Each row of a before or after table is a point. The points were changed in one or more steps. Then noise was added and the rows were shuffled. The steps act on how far a point lies along the listed directions, d1 being the first. Name the steps. A step turns or swaps two directions, mirrors them in a line or flattens them onto one, adds a multiple of one to another, or multiplies one. Angles are multiples of 10 degrees, from the lower direction toward the higher: turns from -170 to 170, lines from 10 to 170 but not 90. Use the fewest steps. Two steps may share a direction if one is a turn and the other turns, adds or multiplies; they go together, in the order done. Otherwise the lowest direction goes first.

Directions:
(1): [-51   0  -3]
(2): [-1 41 31]
(3): [  2  31 -41]
Before (11 x 3):
[[-18 -32 -15]
 [ 45  -6 -36]
 [ -9 -23  33]
 [ 41  12 -25]
 [ 44   0 -16]
 [-22   4 -12]
 [-17  13  26]
 [ 11   3 -21]
 [-18  19   0]
 [-42  -1   9]
 [  2   3   1]]
After (11 x 3):
[[  1   7   6]
 [-34  30 -12]
 [-22  64  45]
 [ 23 -23 -20]
 [ 50 -77 -34]
 [-38  -8  18]
 [ -4   7 -25]
 [-15 -75 -69]
 [ 40 -40   2]
 [ 47 -22   0]
 [ -4  49  11]]
Steps: turn d1 and d3 by 50 degrees; multiply d2 by 3

Directions:
(1): [ 16  28  46  22 -27  30]
(2): [ 24  -5  23  17  -5 -62]
Before (9 x 6):
[[-11 -13 -37 -18  22 -15]
 [ 28  28  68  62 -40 -28]
 [-18  -1  13 -13  -5  52]
 [  5  28   0  -4 -11  62]
 [-14  -6 -21  -1  17 -35]
 [ -6  12 -16  -2   1   2]
 [ 51  -1  31  52 -12 -75]
 [-27 -12 -25 -37   9  10]
 [-24 -30 -40 -19  44 -27]]
After (9 x 6):
[[  8   0  30  -5 -11 -42]
 [-54   1 -53 -11   8  83]
 [ 25  17  33  18 -12 -19]
 [  3  12  -5   6  -2 -14]
 [  4  26  29  23 -12   3]
 [  4 -15 -45 -22  23 -40]
 [ 23  15  64  34 -10 -19]
 [-11 -34  -9 -16  16 -38]
 [ -5  24 -11  14  -8 103]]
Steps: turn d1 and d2 by -140 degrees

Directions:
(1): [-57  32 -37  -6 -20  23  16 -13]
(2): [ 39  -7 -16  15 -29  46 -17 -41]
Before (8 x 8):
[[-25   9   0   0  17  -9   8  20]
 [ 21  -3  -5   2 -16   0  -5  11]
 [-22  20  31 -18  49 -34  24  36]
 [-70  48 -57 -16 -49  22  -7 -28]
 [ 21   0  -8  16  -1   5 -13   1]
 [ 22 -15  -5   0  -7  19  -8 -23]
 [-97  38   0 -41  20 -55  27  67]
 [ 51 -18  -9  23 -34  48 -16 -16]]
After (8 x 8):
[[ 32  -5 -20  23 -42  59 -11 -21]
 [-70  19  25 -39  37 -75  19  79]
 [  1  10  41 -15  52 -38  17  36]
 [ 18   1  -7   2 -18   3  -5   8]
 [ 14  -9 -11  -1 -11  23  -8 -25]
 [-18   5   7   1  20 -15   4  24]
 [-87  51 -50 -24 -37   0   1  -9]
 [ 17   3 -13  15  -5   9 -13  -2]]
Steps: turn d1 and d2 by -20 degrees

Directions:
(1): [-12  12 -26 -44  -8 -58 -20   7 -33]
(2): [ 18  25 -19  38  25  14  -7 -17 -63]
(3): [-62 -30 -22  12  14  -4  42 -18 -12]
(4): [ -8  31  30   3 -34   1  48  43 -27]
Before (8 x 9):
[[-30 -10 -33  -4   7 -34  20  -8 -53]
 [ 10   8   1  14   7   4  -4  -6 -52]
 [  3 -72 -15 -59   5   3 -76 -29 105]
 [-15 -19  10  20   2  10  25 -14  38]
 [-31 -37   3 -34  23  25  -6  -3  52]
 [ -5  28  -3 -23 -11 -42   2   5 -26]
 [ 49  26  23  13   1  42 -31 -15  29]
 [ 50  22  10   0 -12 -18 -17  20   8]]
After (8 x 9):
[[  0 -22  -1 -16  -9 -30   5   7  50]
 [-36 -30  -9  -2  10  -5  15 -16 -14]
 [-31  12  30 -32 -41  -7  36  25  32]
 [ 36  37  35  -5  12  46 -14  33 -16]
 [  3 -25 -33  32  37  11 -10 -40 -26]
 [ 22  36  15  11 -14 -14   9  13 -24]
 [ 73  22  77  21 -40  91  -9  42  51]
 [  1 -13 -15  -5  23 -14 -24 -41  25]]
Steps: turn d1 and d4 by -110 degrees; swap d2 and d3

Directions:
(1): [-24  18 -29   0  28  20   6 -25 -51  55 -21]
(2): [-31 -17 -70  -7 -31   6  27   1  -8 -33  22]
(3): [-16  60  -7  43   4  46  -3  -7  36 -20  -3]
(4): [  4 -38 -30  11 -20  21 -56   0  38  41  -4]
(5): [  6  -1  -2 -72  11  35  17 -15  35  -8 -36]
Before (14 x 11):
[[-12 -10 -32  -7 -18   1  16  -4 -19   4  -1]
 [-18   2 -44  19   1  37 -32 -18  -2  39 -10]
 [-10 -14 -19  13 -23  -5  10  23   4 -28  12]
 [ -1 -16   8 -17 -26 -13  -4   6   5  -5   2]
 [ 13  -8  28 -10   6 -13  -6  14  -5   5 -10]
 [ -8  -6  -8  17 -13 -29  -1   2 -37   7  31]
 [  5  12  -5  -4  16  22  -2   5   4  36 -26]
 [-10   4 -16  34  -7  13  -8  -3  10   0  17]
 [  2   5  -8   2  17  11 -17  -5 -12  23 -10]
 [ 14   4  28  34  -7 -12 -32  16 -13  31  10]
 [ -5   0  -4  -3  11  -2  10  -8 -28  15  -9]
 [ 16  17  23  38 -17 -11 -25  10  26 -15  16]
 [-15  22 -16  42  -6  10  -6  -1  -8  -3  13]
 [-13  -7 -23  26  10  25 -30  -9  -8  55   1]]
After (14 x 11):
[[  13   10    8   10   20   25  -32    5   19   61  -33]
 [ -15   -9  -14   13  -37   -4  -12    8    4  -12   13]
 [  -9    1  -20   11  -13    2    5   -4  -16   11   -1]
 [  24  -40   18  -13  -11  -11  -47   11    1   52   -5]
 [   4  -22   -4  -46    0    0    5   -9   -6   13  -14]
 [   6    9   22   18    4  -12    1   16  -13   -6    0]
 [  14   -2    6    5   20   15  -43   -7    2   47  -19]
 [  16  -39  -12  -38  -31  -11  -12    2   29  -13    4]
 [  10  -51  -35    0   -5   54 -104  -22   44  108  -37]
 [   1  -45  -24  -25  -11   14  -20   -8   23   21   -3]
 [   0  -13    8  -16   -5  -36   13    0  -43    6   22]
 [ -16  -30  -39  -11  -31   -4   21   22    2  -35   13]
 [  15  -60  -16    6    7   41  -99  -12   36  119  -26]
 [   1   22   28    9   23   -8   13   -6  -33   15  -11]]
Steps: add -1 times d1 to d2; swap d3 and d5; multiply d4 by 3

Directions:
(1): [  0   6 -18  29   9 -30  26  39 -28 -73 -19  31  11  18]
(2): [-45  15 -41   4  46 -52 -11  -5  -5  32 -35 -27 -17   5]
(3): [-45   3 -31 -30 -17   2  40 -39  30 -17  34   8  12  47]
Before (12 x 14):
[[ -5  -3 -31  22  31 -72   6  38 -32 -52 -54  18 -14 -11]
 [ 39   3  28   0 -24   2  12  61 -16 -65  -5  36   8 -28]
 [ 14  -4 -27   9  26 -15  26   4  18 -25   4  -3 -13  10]
 [ -4   2 -15  -6 -18  15  30 -10  25 -37  18  33   9  14]
 [ -9   8 -12  25   7  -9   8  42 -29 -75 -22  31   3  23]
 [ 26   1   7  42  27  -8  -1  36 -29 -34 -35  -1   2 -30]
 [ -5 -26  30 -50 -40  84 -33 -71  63  81  81 -25  18 -13]
 [-26 -12   6 -31 -22  46   5 -38  47  37  34 -11   5 -10]
 [-15  12 -22  -2  24  -7  36  -7  13  -2   4 -15   7  26]
 [-69  19 -51  18  27 -43 -20 -12  -9  24  -6 -14   6  16]
 [ 19 -10 -12   5   5  34  30 -11 -14 -38 -11  20  23  22]
 [ 64  -6  48  40  20  -2 -24  60 -27 -44 -22  26  14 -27]]
After (12 x 14):
[[ -1 -14  17 -17 -40  58  24 -19  34 -19  42  19  19  -4]
 [-27   6 -30 -18   3   3   9 -34  36  23   7  -2  -8   5]
 [ 38 -39  52 -24 -75 105   2 -31  42 -16  96  25  39  -1]
 [  6   3  -2  29  47 -18 -24  17 -16  19 -42 -31  -9 -39]
 [-32  13 -29  37   0 -27  13  27 -28 -58   5  31  26  26]
 [  7  -3 -30   7  31 -19  20  -2  23  -7   5 -14 -15   6]
 [-21  -2 -39  12  45 -81  -8  21 -24 -11 -59  -4 -24 -15]
 [-14  -2 -27 -11  33  20   4 -39   2  33 -22 -17   5  12]
 [-15  16  -1 -33  23 -24 -38   9  13  67 -20 -37 -28 -45]
 [-53  20 -38   4  43 -31 -27   2  -8  31 -39 -27 -23  12]
 [ 20   2  25  13  58 -24 -61  19  -4  63 -39 -33 -16 -40]
 [ -8  10 -18   2  18  -6  40  -1   9 -16   6 -10  11  29]]
Steps: swap d1 and d2

Directions:
(1): [ -3 -23 -19  16  -1  19  55 -37  54 -17  60 -31  29 -17 -27   9   8  -7]
(2): [ 40 -15  -7  -7 -18  74   2  20 -38  41  45  25 -27 -17   3  15  24  -5]
(3): [ 54  18  23  16  37 -11  25 -44  11  -1 -16  58   7 -30  22  31  -8  39]
Before (10 x 18):
[[ 78   6  23   8  34  20  46 -44   8  -3   9  87  11 -38  19  42   5  31]
 [ -3  -3   7  -1 -11 -21 -27   7 -29   3 -17  12  -7   3  15  -8  -8  -2]
 [ 16  12  -3  -4 -13  18 -18  20 -28  28   5  15 -16   5   8   3  -5   0]
 [ 24  -9  -6  -1  -6  56  12  -4  12  29  51  -7  13 -37   1   6   7   2]
 [ 31  -8  -7  -3   0  44  -5  16 -14  17  37  10   1 -15  -7  -4  14  -9]
 [ 10 -15   0 -13 -14  25 -12  24 -46  19   6  14 -27  -8   3   8  -2   8]
 [ 36   4   4 -15  -2  32 -19  31 -40  41   2  31 -44   2  12  -4  10   5]
 [ 33  16  24  10  19  15  -8   1 -17  14  -3  47  -1  -7  25  28   2  17]
 [-51  13  16  -1  11 -77 -29  -3  12 -40 -64 -19  15  26   6 -15 -28   8]
 [ 36  -2  13 -22 -16  28 -18   9 -44  35  -6  30 -13 -11  14  16  11  12]]
After (10 x 18):
[[ 44  29  26 -27   4   6 -64  59 -87  52 -58  67 -72  14  43  -5  -4  19]
 [ 39  -6  -5   3   8  40   7  -7   2  12  43  12   7 -23 -11   1  12  -3]
 [  0  17  25 -15  -8 -36 -67  31 -70  17 -62  39 -28  15  38 -18 -14   4]
 [ 27  26  11 -10  -5   0 -48  34 -56  37 -35  42 -30  10  28   2 -11  12]
 [ 40 -23  -6  -5  -6  64  49 -13   4   3  59  33   1 -24 -10  24  24  -8]
 [ 24 -27 -18  13   0  64  61 -40  61  10  96 -28  39 -54 -22  16  11   0]
 [ 22  16  22  -8   8  21 -46  40 -53  27 -22  46 -20   8  33  16   0   7]
 [ 39  14  26 -31 -12  12 -58  38 -85  44 -54  54 -36   2  39  10   5  20]
 [-56  25  26 -18   4 -83 -74  35 -37 -20 -98  -6  -9  42  22 -27 -28   5]
 [ 21   5  17 -16  -9   3 -39  35 -72  25 -36  46 -42  -3  23   9 -10  18]]
Steps: multiply d1 by 3; flatten d2 and d3 onto the line at 20 degrees
